Each row is a point. Each copy is the shape, with its points in the same order, turned, moved and blurred by noise. Say if it was mirrored as well.

Shape, 5 rows:
[[-54  -2]
 [  3  27]
 [ 52 -22]
 [ 14 -43]
 [ -7   5]]
Copy 1:
[[-54 -52]
 [-28  10]
 [ 42   6]
 [ 23 -37]
 [-19 -15]]
Copy 1 is: only turned
Copy 2 (5 x 2):
[[-19  46]
 [-21 -19]
 [ 40 -44]
 [ 44  -5]
 [ -5  -4]]
Copy 2 is: mirrored
Copy 3:
[[ -1 -40]
 [-18  20]
 [ 39  62]
 [ 52  20]
 [  1   6]]
Copy 3 is: only turned
Copy 4 (5 x 2):
[[-35 -14]
 [ 27  -7]
 [ 45  62]
 [ -3  53]
 [  7   0]]
Copy 4 is: mirrored

Shape, 9 rows:
[[ 44 -25 -31]
 [-32   9  -9]
 [-24 -16 -23]
 [-59  31   0]
 [ 24   6   0]
 [-45  12 -18]
 [  9  64  16]
 [  7 -12 -60]
 [-23  58  13]]
Copy 1:
[[ 65   5 -19]
 [-15  30  -4]
 [  9  37   3]
 [-51  29  -5]
 [ 26 -14 -20]
 [-22  39  -4]
 [-28 -22 -56]
 [ 43  49 -30]
 [-43  -7 -37]]
Copy 1 is: mirrored
Copy 2 (9 x 3):
[[ 50  20   1]
 [-26   2  38]
 [  1  -2  48]
 [-61   0  50]
 [  5   9 -11]
 [-32   4  55]
 [-53  30 -23]
 [ 31  34  44]
 [-63  20   4]]
Copy 2 is: mirrored
Copy 3, 9 rows:
[[ 25 -48  -3]
 [-27  17 -24]
 [-25 -12 -28]
 [-38  49 -39]
 [ 17   3  10]
 [-32  23 -40]
 [ 28  59  -2]
 [ 12 -35 -46]
 [ -2  68 -15]]
Copy 3 is: only turned
Copy 4, 9 rows:
[[ 22 -52 -42]
 [-40   5  -6]
 [-41 -14 -25]
 [-55  29   8]
 [ 13 -23  -3]
 [-47  14 -15]
 [ 19  31  29]
 [ -9 -18 -64]
 [-11  38  26]]
Copy 4 is: only turned

Shape, 9 rows:
[[ 53 -11 -17   9  59 -29]
 [-27  11  31  42 -15  25]
 [ 24 -16 -47 -20  17  38]
 [ 10  -9 -47  13  24 -10]
 [-18 -12 -41  27   0 -15]
 [-41 -25  40  16 -41  18]
 [  2 -46 -21  26  34 -34]
 [-23  -2 -11 -11  48  51]
 [-67  23  37 -30 -57  -3]]
Copy 1 (9 x 6):
[[ 29  28  12 -20  69 -24]
 [-75   2  14  -3  -3  10]
 [ 32  23   6 -56  -9  21]
 [  7  24 -29 -38  25 -11]
 [-12   4 -38 -25  11 -18]
 [-53 -47  11  11 -33   7]
 [  8 -25 -15 -33  40 -30]
 [-10   7   0 -55  23  65]
 [-42 -28 -16  53 -51  53]]
Copy 1 is: mirrored
Copy 2, 9 rows:
[[ 45 -58 -34   9  26  -6]
 [-30  -5  31  60 -26 -18]
 [ 10  14 -40  24  12  43]
 [ -5 -24 -52   6   3   8]
 [-35 -16 -38   4 -21  -7]
 [-31  10  50  20 -51   8]
 [ -4 -62 -32  -7 -24   4]
 [-27 -19  -7  52  24  57]
 [-62  34  77 -13 -12  -1]]
Copy 2 is: only turned

Shape, 12 rows:
[[-61  40  26  -2  66  -2 -13 -44]
 [ -4   3  13  17  10 -40  16  27]
 [-30  28  13 -24  23  17 -32 -34]
 [ 19  11 -60 -20 -12  11  -4  -8]
 [-40   1  32  14   2 -36  55  26]
 [ -3  -3   1  19 -53 -59  -3  29]
 [-63 -13  13  11  24 -23  11  37]
 [-15 -49  24  12  20 -24  28  20]
 [  2 -19 -18   7 -28 -26   9  -3]
 [ 19   9 -28  47 -42 -11  -9  12]
 [ 26   8 -21   1 -49  23 -10   6]
 [ 10  34   1 -28  23  14 -38 -11]]
Copy 1 (12 x 8):
[[-29 -36  23  42  63 -18  26 -65]
 [-10 -13 -32   7  16 -18  55  20]
 [-31 -11  36  19  36  -1  -5 -37]
 [ 31  41  -5 -21   6  13  -4 -16]
 [-32 -30 -25 -13  10 -18  95   3]
 [-25 -12 -35 -46  -6 -33  25  47]
 [-31 -48 -35  -8  39  20  61  -1]
 [  4 -47 -16   9   1  11  69  25]
 [ 11 -10 -17 -33 -13  -7  24  15]
 [-11  17 -51 -15 -32 -17  -4  11]
 [-14  39  -4 -24 -31  11 -11   9]
 [-10  26  28  26  34   3  -2  -7]]
Copy 1 is: only turned
Copy 2 (12 x 8):
[[ 35  25  83 -23  31 -19 -58 -24]
 [-30   3  31  25   2  -2 -21  36]
 [ 44  20  30 -45  10 -18 -35  -2]
 [  2  23 -43  -8  25 -15  39  -5]
 [-60   2  64   3   6  16 -15  37]
 [-58  24 -17  15 -20  -3 -32  56]
 [-54 -19  50  -4  27 -19 -47  17]
 [-53 -28  45  24 -24 -14 -17   0]
 [-34  23 -14   7 -17  -9   2   8]
 [-28  20 -47  17   1  27 -19  17]
 [ -4   7 -46 -19 -10  19  11   7]
 [ 56  -1   4 -13  10 -19 -11  13]]
Copy 2 is: only turned
Copy 3:
[[-49 -30  36 -46  50  25  11 -39]
 [-14  21 -14  -2  -5 -38  16 -28]
 [-40 -25  35 -40  -4  31  -8  -5]
 [-12 -18 -36 -16 -63  18 -33 -22]
 [  7  15  -6  -4   6 -32  69 -35]
 [-13  43   1  35 -57 -31  21 -39]
 [-44 -16 -11  19  15 -27  52 -23]
 [  6 -17  -6  12   5 -57  21 -17]
 [  4   0  -4  18 -50 -19  -9 -32]
 [  2  41 -24  43 -39  12 -24 -26]
 [  4  16 -14  11 -61  22 -20  11]
 [-45  -1   7 -43 -22  12 -32   6]]
Copy 3 is: only turned
Copy 4, 12 rows:
[[-26 -23  42 -68 -87 -49  -4 -38]
 [-38  -1  28 -21 -10 -10  54  22]
 [  3  -4   9 -16 -58 -30 -14 -45]
 [-25  -9 -29  29 -13  -3  31 -37]
 [-31   2  78 -21 -35  27  45  23]
 [-47  14  40  33  21 -15  30  29]
 [-61 -25  51 -38 -29   6   2  26]
 [-29 -29  45 -50  10  22  24   8]
 [-21  -6  34  16  12   7  33 -22]
 [-30 -28  13  46  14 -28  57   6]
 [  5 -20 -11  48  -4 -11  31 -13]
 [  2   9 -28 -14 -36 -38   6 -25]]
Copy 4 is: mirrored

Shape:
[[ 28  48 -11  -4  -3  39 -19 -25  39]
 [ 15   7   2  -4 -28  33 -63  -6 -10]
 [  4   4 -33 -11 -15  33 -31  -3  -3]
 [  2  33  78 -18  95 -16  18 -33  12]
 [ 38 -21 -10   0  -2  52 -21 -21  19]
 [-12  -3   3 -10  -7   9  60  49 -42]
 [-13  -6   1   0   3   4   6  -2  25]
 [ -4  11  14  16  -1  32 -27  10  11]
 [ 25   8 -32   4 -29 -14   5 -25  15]
 [ 10  18 -40  14  20   7 -33   9  -1]
 [-11  -3 -27   8 -25  33   5 -18  23]
 [-30   6  25  11   7  -6  65   1 -36]
 [-18   1  25 -18   5 -29  53  47 -10]
 [ 25   1  -1  36 -17  26  -4   5   9]]
Copy 1, 14 rows:
[[-13  42 -11 -28  40   8 -28 -37  44]
 [-27  30   7 -58 -17 -19 -27   4  29]
 [-10  52 -13 -24 -10  -7 -14  10  24]
 [-21 -54   9 -24  56  73  13 -56 -42]
 [-23  27 -23 -27 -23  22 -12 -21  57]
 [  8  30  64  34 -18  32  43  18   2]
 [-14   4  -9   5  15   2  20  -3  20]
 [-36  15  12 -26  14   6 -10  13  31]
 [ 22  18  -9  14  -1 -24 -12 -28  34]
 [ 16  23 -17 -16  11  12 -31  28  18]
 [-27  41 -15  19   3 -12   3  -8  39]
 [-18   4  52  52  -1  23  27  -8 -26]
 [ 18  -7  55  23  13  18  60   9  -3]
 [-18  11  16   5  -2   7 -21   0  55]]
Copy 1 is: only turned
Copy 2 (14 x 9):
[[ 18  40 -40  30  64  21 -16   6  14]
 [  0  44 -26  12 -11  -5 -37   9  39]
 [-11  55 -29  -2  10  11   0   8  27]
 [-18 -39  69  60  76  -2  -5 -28 -18]
 [  4  23 -40   8  30   3   4 -18  55]
 [ 17  10  35  -3 -24  48  71  16  -3]
 [  0  11  -9 -20  23  23   8 -16  -7]
 [ -8   1 -25  11   5  20 -18   7  15]
 [ 42  45 -24 -26  36  -8  12   1  -3]
 [-25  27 -22 -12  30  -5   5  45  15]
 [ 10  38 -44 -11  15  23  18 -15  -5]
 [  8  -4  30  15 -14  20  60  -9 -43]
 [ 20 -10  55 -19   0  47  36   8 -23]
 [ 26   1 -40   4   7   4  12  14  21]]
Copy 2 is: mirrored
Copy 3 (14 x 9):
[[ 74  20 -11 -30 -28  -1  -8  -3   7]
 [ 43 -10  -4  -8 -13  65 -15  13 -12]
 [ 25  12 -21 -13 -15  31 -10  10 -12]
 [ 15 -66  21 -38 -13 -68 -35 -41  71]
 [ 44  12 -36  -6 -10  39   2 -23  23]
 [-41   9  20   4  18   1  38  52  43]
 [ 14 -21 -31  -5 -22 -19  16  16  20]
 [ 37 -31 -10 -20  -8  18  20  12  15]
 [ 19  27 -23  24 -46  -3   2   7 -16]
 [ 33   7 -16 -18  17   3   3   0 -31]
 [ 12  12 -39 -14 -38  22  30  10   8]
 [-48 -18  27 -15 -21 -28  37  20  42]
 [-26 -19  15  18   9 -43  17  52  42]
 [ 34  -6   2  15 -17  17  41  -5   6]]
Copy 3 is: mirrored
Copy 4, 14 rows:
[[ 19  20  39 -34  23  16  11 -21 -41]
 [  8 -16  35 -31 -30 -17 -38 -17 -20]
 [-11  -2  12  -5  -7  -9 -27 -21 -50]
 [ 41  13 -48 -42  67  44   4 -10  75]
 [  9 -30  28  -5  25 -13  -2   7 -31]
 [ 17  14 -72  43 -44  10  13   6 -18]
 [-18  15  -7   7  14   6   1  10  -1]
 [ 11  15  20   6  -5   8 -26  -4  -3]
 [-19  19   8 -10  -5 -30  38 -26 -26]
 [ 10  27   2   5  18 -24 -30 -32 -29]
 [-31   9  21  15   4  10   7  -7 -37]
 [  2   8 -59  44 -27  31  25 -18  24]
 [  8  42 -72  23 -26   7  14  25  18]
 [ 19   5  28  25  -6 -16  12 -11  -8]]
Copy 4 is: mirrored

Shape, 15 rows:
[[ 41  -4 -48  16  24  16 -57  12 -54 -30   2  30]
 [-20 -64 -15 -44 -25  18  20  18 -15 -37  18   9]
 [-16  46   6 -13  -8 -52 -83 -15  11  13   5  32]
 [ 11  10  27 -11  27  44  25  42 -28 -16 -56  12]
 [-12 -16 -16   3   2 -31 -26 -34 -45   7  -8 -11]
 [ 22  -2 -10  -2 -67  -5  19   2   9 -50 -32 -17]
 [ 10 -20 -88  -2  -8  26 -13  29  -8 -19 -31  26]
 [ 17  41 -11 -10  -2 -27 -15   5 -29 -62   7 -26]
 [ 83  42 -19   9  41 -18 -69  15  21  15 -14 -21]
 [ 31  22   9  11 -21  31  74   9  -8  16  39 -13]
 [ -6   4 -27  19  10 -51   7  48 -59  21 -30   4]
 [  1 -90   5  28  44  -8  -1   5   1 -47 -16 -16]
 [ 49  20  10 -24  15 -21 -42  15 -33   2 -35  58]
 [ 10  18   8 -29 -17 -22  21 -35  14 -64 -13  43]
 [-18 -41 -24 -55 -11 -18  19 -42   1   3   1  26]]
Copy 1:
[[-76  -7  26  18 -17  20 -23  21 -11   7  26  35]
 [  6 -29  -2 -70 -35  -3  30  38 -21 -42   0  33]
 [-14  42   7  -6  31 -20 -89  25  21   6  -3 -12]
 [-17  -2  43   7 -41  40  32  12 -40 -38 -32 -35]
 [-53   7 -47  -9  22 -12  -4  10  -3 -20  12  -5]
 [  2 -18 -11 -46 -62 -20  -2  -3 -37  15  23 -38]
 [-59 -19  26 -41 -62  43   2  23  29  -1  13  -6]
 [-21  41 -10  -6 -16   7 -13  29 -60  19  35  -3]
 [-26  16  49  13  35  59 -55 -18 -12  26  58 -50]
 [ 38  11 -12  -4 -32  31  64 -47 -17  14  -8  -1]
 [-60  18  -5 -21  24  27  40  45  -9  29 -31 -35]
 [-58  -7  40 -56  12 -21  48  -8 -35 -58  37  -1]
 [-40 -18  38   7  11  28 -57  15 -25   9 -41 -15]
 [-14  26  -4 -49 -50 -16 -44 -17 -60  -9 -20   5]
 [-14 -11 -46 -76 -10  15 -14   0  -2 -49 -28  14]]
Copy 1 is: mirrored
Copy 2 (15 x 12):
[[ 55  41 -12 -34   7   2 -43  18 -10   2  50  12]
 [-39 -25   9 -17 -15  59  16  24  14   3  39 -23]
 [ 34  17  72 -19  55 -27 -21 -42  43  12  19  54]
 [ 34  26 -14  -1 -31  39  38 -11 -19 -57 -19  13]
 [ 30 -28  25 -35  33  -8 -18  -9   1  17   1 -11]
 [-37  -8  54 -21 -36 -22  -4  23  -8 -54  13  -9]
 [-19  11 -40 -30 -20 -13 -10  25 -12  -4  44  37]
 [ 26  49  67 -32  14 -12  16   4 -20 -14  24 -19]
 [ 55  84  11   1  27 -58 -15  14  50  -6 -11  19]
 [ -9   7  31  85 -19  10  24  16 -37 -12  -1 -34]
 [ 28  -8   1 -16  54   4  18  34 -46  -6 -18  36]
 [ -9  -1 -29 -41  51  32 -12  24  28 -49   4 -62]
 [ 81  10  22 -12  10   1   4  21  28 -37  24  53]
 [  3 -11  66  -9  -3 -10  29 -15  15 -62  67  -9]
 [-11 -62  17  -8   0   0  30  -6  46   9  39  -6]]
Copy 2 is: only turned
Copy 3, 15 rows:
[[ 23 -13 -55  50  16  13 -34  20 -34  24  31 -57]
 [ -4 -62 -31  -1  -5 -29  12  62  26  10   3   2]
 [ -3  51  20  34 -59 -17   0 -24 -18  18  37 -28]
 [ 28 -33  14  -5  61  23 -16  38 -37 -22  20  38]
 [  2  14 -41  -9   3 -14  21  -6 -18  33 -13 -30]
 [  7  -8 -16  -9  -3   8  35  47  18 -62 -21 -33]
 [ 45 -36 -32   6  -5  35 -55  54   5   9 -12 -33]
 [-21  26 -16  27  19 -39  -7  56 -35 -34  10 -45]
 [ 62  74 -12  26  14  -6 -49  -8   4 -18  40 -32]
 [-43  15 -60  11  47  35  11  35  45 -40  11  38]
 [ 14  44 -24  -6   3  40  12  63 -37  38  -7   4]
 [ 57 -38 -20  31  51 -36  25  24   7  37 -46 -13]
 [ 45   9 -13  27 -25  11 -14   2 -64 -13  57   4]
 [ -3 -22   4  33 -36 -34  10  16 -27 -67 -18   3]
 [ -1 -27 -45 -11 -49 -26   1   4   1   7 -20  30]]
Copy 3 is: only turned
Copy 4:
[[  6  -7 -11  -4  95 -19 -43  17  -9  10  27   1]
 [ 13 -21  -2 -69   4  48   9   5 -22  22 -20   2]
 [-58  55 -20  16 -11 -31 -75  19 -38  39  10  18]
 [ 15  -8  14  39  39   1  42  -2  17  43 -41  -9]
 [-31  51 -29 -28  30  -6 -19  -5 -11  -7  -2 -30]
 [ 71  34  -2 -11 -25   9  -5  23  -4  -2 -10  -3]
 [ 28 -25 -20  -9  48  40 -54  26  26  10   5 -21]
 [  3  44 -10  -4  16 -25  11  62  -6   1  22  24]
 [-14  14  29  39  22 -76 -52  40  11  30  52 -43]
 [ 22 -13 -26  17 -24  11  66 -18 -19  25  55 -24]
 [-25 -10 -67  17  21 -30  -7  18   8 -20 -35 -34]
 [-14 -17  44 -58  28 -20   5 -31  29 -33 -20  -1]
 [  3  13 -24  19  48 -58 -40   7 -11  70 -23  -4]
 [ 31  50 -19 -26 -13  -4  -2  -1  17  55   1  54]
 [-15  27 -31 -71 -10  32 -17 -19   3  54  -5 -15]]
Copy 4 is: only turned

Shape:
[[ 46 -24  38 -12 -24 -11 -53  10 -34   4 -13 -11]
 [-39  23  14  38 -43   6 -25  28 -39 -32  18  63]
 [ 32 -48 -38 -17  19  32 -12  13 -46  -7  22 -17]
 [-37   7  14 -21  42  47  10   1   8  12 -35  42]
 [ 36  29   6  -9  20  50  37  -9 -35 -18 -55 -16]
 [-10  -2 -49  15  29  31 -13 -93  -3  30  43  21]
 [ -4   9 -10  30  63  35  -5  12  16  18  -3 -31]
 [-26  25  -2  57   6  32  -2 -20 -14  54   4 -15]
 [-21  53  14  -7  17   2 -51  10   5 -12  41 -26]
 [ -8  21  12  67  17   4  61   4  -9  13 -41  -1]
 [ -2  23  34  41  -7  31  39  16 -25 -17   6  28]
 [-36 -10  17  16  18  26 -26  -1 -22 -51  -4 -11]
 [-18  16   7 -16  26 -10  -5  -1 -17  21  22 -37]
 [ -9  42 -25  -7  15 -11  -6 -26 -48  49 -21 -40]
 [  2   9  27 -18  47 -21  10 -39 -32 -63  28  29]
 [-35 -11   0  32 -23 -48  10 -61  11 -14  48 -19]
 [ 18 -25 -29 -15   2   4 -19  23 -12 -21 -35 -32]]
Copy 1:
[[ 16   6   7 -10  54  -9 -40  18 -33 -69   9 -36]
 [-40 -12 -32 -20  51  -3 -26  33 -50  20   3  57]
 [ 21  32  41  30   5  26 -12 -29 -69 -31 -15 -13]
 [ 32 -54  25  12  12  34  35  10  12  -6  -2  41]
 [ 71  -4  34  62  28 -29  28   2 -17   1  29   9]
 [ -4  36  87  -8 -30   6 -41 -16  31   7 -30  32]
 [ 34  21   8   6  -7  33  34 -48  10 -31  22  24]
 [ 11  46   6 -18   4 -22  27  -8  32 -20 -13  48]
 [-30  22   7   0  59  22 -12 -39  19  -7  47   4]
 [ 57  14 -36   1 -15 -38  38   6  10  19   7  33]
 [ 27   2 -13 -21  27 -22  18  11 -39  23  26  39]
 [ -2 -26   3   9  17 -11 -16 -48 -29 -20  26  32]
 [  8  16  11   1  36  14  17 -41  18  -6  -5 -25]
 [ 20  43  15  49  39 -14   5 -26  49 -10 -31 -11]
 [ 37 -37  21 -12  27  12 -61 -44 -16  50  21  -6]
 [-34  15  -3 -43 -31 -39 -36 -32  16  27  -6 -23]
 [ 12   8   3  53  -3   8  -1  -4 -31 -47  18 -27]]
Copy 1 is: mirrored
Copy 2, 17 rows:
[[  1 -32 -28 -29  35  36  -9  30  24  18 -12   8]
 [-40  11  35 -65 -16  21 -30   7 -60  -2 -46 -14]
 [-43 -43  -9  -1  21 -13  29  43   4  15  38 -46]
 [-68  18  23  31 -12  41  29   2   6 -56 -22 -29]
 [-12 -26  -5  23   0  80  40 -26  -5 -17  20 -67]
 [-31 -68  90  42 -27 -36  19  -9  12  -5  -6 -12]
 [-62  21  38  18  20  16  44 -31  21  21  25 -13]
 [-31  -9  48 -17 -41  13  10 -45  26  18   5  -5]
 [-53  -6  24  -9  28  21  31 -13 -39  19 -12  57]
 [ 15  49  43  -3 -31  41  19 -39   1   0  18 -55]
 [-19  22  38 -15 -22  60  12  -3 -24  25 -16 -53]
 [-49   3  55 -31  34  44  11  16 -22 -19  19  -9]
 [-15  -2  16   0  -4  14  41  15   5   5  25  35]
 [  6 -31  -9 -14 -29  -4  45 -43  13 -22  30  19]
 [ 10 -22  59  10  36  31  52  52 -51 -26 -14 -13]
 [ 30  -4  91   7 -10  -1 -13  18 -24  14  22  37]
 [-28  -8 -27   6  43  14  -2  14  -1 -14  50 -26]]
Copy 2 is: only turned
Copy 3, 17 rows:
[[-30  -4  10  -6 -32  16  28  39 -32   8  51   8]
 [-59   1  57 -29  14  -7 -43  20  30   8 -14  58]
 [  3 -56  -3 -11  22   6  47 -23  27  23  61  23]
 [ 42  -1  -1 -69  14 -25 -48 -16   6  18  -8  -5]
 [ 15  32 -22 -58  49  -2  10  20  42  -4  54 -28]
 [  6  40  -9  27 -23   6  -1 -95  47  39   4   0]
 [-10   3 -25 -47  31 -43  31 -40   5   7 -11 -29]
 [-10  52  15 -27  26  -9  41 -34  13  32 -32  10]
 [-26  15   1  13  -1 -87   0   1  -3 -12   6  16]
 [-17  46 -26 -61  52  21  14   8  33  -8 -42 -12]
 [-27  15  23 -55  27  -8   2  33  65   0 -21  13]
 [-33  -3   0 -61  -3 -34  -4 -21  13 -16  30  42]
 [  3  10 -29   6  20 -44  24   2  -3   5   3  28]
 [  4  60 -31   8  45  -4  22  -5  -9  29  21  20]
 [-26  -3 -60 -16 -28 -17 -38  11  58  -2  32  37]
 [-23  37 -23  19 -40   4  16 -34  43 -42 -27  57]
 [-16 -21 -14 -23  30  16  24  -9 -28 -34  51  11]]
Copy 3 is: mirrored

Shape, 17 rows:
[[-10  38  11  14  17 -71 -78  -1  57  -7  12   3]
 [  0  -2  30  -2 -50  16  -7  12  35 -24 -33 -15]
 [ 44   2  18  24  15 -44  -6 -51 -46 -19 -35 -33]
 [ 32   0 -20 -33 -23 -18 -28   1   0  47  15 -11]
 [  1  10 -59  45  66  -8  25   2 -36 -29  20   8]
 [-31  26 -52 -57   0   9 -41   2 -94  -4 -22  11]
 [  7   1  46 -28  28 -74  41 -16  17  23  -1 -27]
 [ -2 -55 -35 -39  57  10   7   0  -8   8   3 -37]
 [ 16 -25 -22 -14 -17  -4 -40  41 -16  11 -32 -27]
 [ 32 -25  25  19  17 -27  22  11 -39 -23 -48   0]
 [-23  30  11  -8   6  20  -4  51  10  16  37  36]
 [ 27 -16  24 -47  35  44  62  -3  50  -4 -50  -3]
 [ 26 -14  -6  14  41  17 -53  26 -32  36  54  21]
 [ 51  46  -2 -38 -71  37  37  16   0   2 -39  50]
 [ 17 -20  65  56  -3 -18  47 -21 -42  53   1  29]
 [-45  -7   0  36  36 -54 -12  21   8  51  -9  15]
 [ 42 -38   8 -30  -4  -1 -11 -28   0 -32  15  27]]
Copy 1, 17 rows:
[[-11 -35  27   7  13 -40 -35 -46  14 -53 -89 -37]
 [-30 -22   1  12 -21   0  -1  34  53  14 -30   8]
 [-18   2  27  25  31  52 -13  17 -57   8 -23 -33]
 [  1 -44  33 -15  37 -13  26 -30  13  -8  11   5]
 [ 34  57 -41   6   6 -32   1 -27 -58   7   3 -44]
 [-16  26 -23  17  82 -30  82  -6 -34  -5 -26  48]
 [-30 -29  37  55 -29  33 -13 -69 -16  -2   2 -12]
 [ 34  12 -26  -3  19  15  -7 -62 -12  41   5  41]
 [ -1 -33 -21  -1  45 -13 -11  12   9  -8   0  37]
 [-10  16   9  45  -4  15 -31  29 -43   2  12  13]
 [-19  28   1 -11 -27 -59  26 -33  37 -39   3  11]
 [ 41  27  12  50 -50  50   7 -14  55  28  10  31]
 [  7  35  21 -69  30 -37 -10 -35 -18 -36  14  15]
 [  5   2  45  45  -5 -21  76  61  59  -6  32   1]
 [-38   2  54 -14 -67  18  10  15 -67 -17  36  -4]
 [  0 -33 -13  -1 -40 -30  -9 -44 -50 -51 -23  10]
 [  7  20  61   4  16 -16  -8  -1   5  47 -14  14]]
Copy 1 is: mirrored
Copy 2 (17 x 12):
[[-35  61 -55 -44  21 -19  -9  42 -54  13 -43 -17]
 [ -6  -1 -26 -20 -20  11  10  28  -2 -55   4  43]
 [-63  -6 -35 -24  35  19 -63 -44  21  -6 -18  24]
 [  1 -13 -35   6  13  14  36 -14  -8  12 -65  13]
 [-24   0  -8 -22 -19 -49 -16 -75   1  48  34 -29]
 [-21  -3  38  36 -58  29 -26 -70 -49   6 -54 -16]
 [-59 -21 -32  29  55 -34 -14  28  32  -6 -22 -15]
 [-40  -5  10   7  19   7  52 -55  18 -12   1 -47]
 [-30  10 -16 -18 -40  37  29 -16  20  -9 -41   1]
 [-42  -8 -35  -5 -14  25 -45 -18  52  -9  14  -7]
 [ 28 -17  -3   7 -30  -9  25  34 -33  36  11 -15]
 [-28  -5 -25  59  21  13  47  -4  24 -44  73  22]
 [ 17 -11 -10 -30   9  46  25 -22 -20  70 -12 -48]
 [ 36 -32 -60  60 -52  21   2  -7 -16 -15   3  80]
 [ 35 -35  -8   3  46  17 -62  13  72  33   7  11]
 [ -4  51   7  -9  11 -27 -14  27  32  38 -26 -35]
 [  7 -23 -63   0  19  35  -4 -33 -19 -34   4 -22]]
Copy 2 is: mirrored
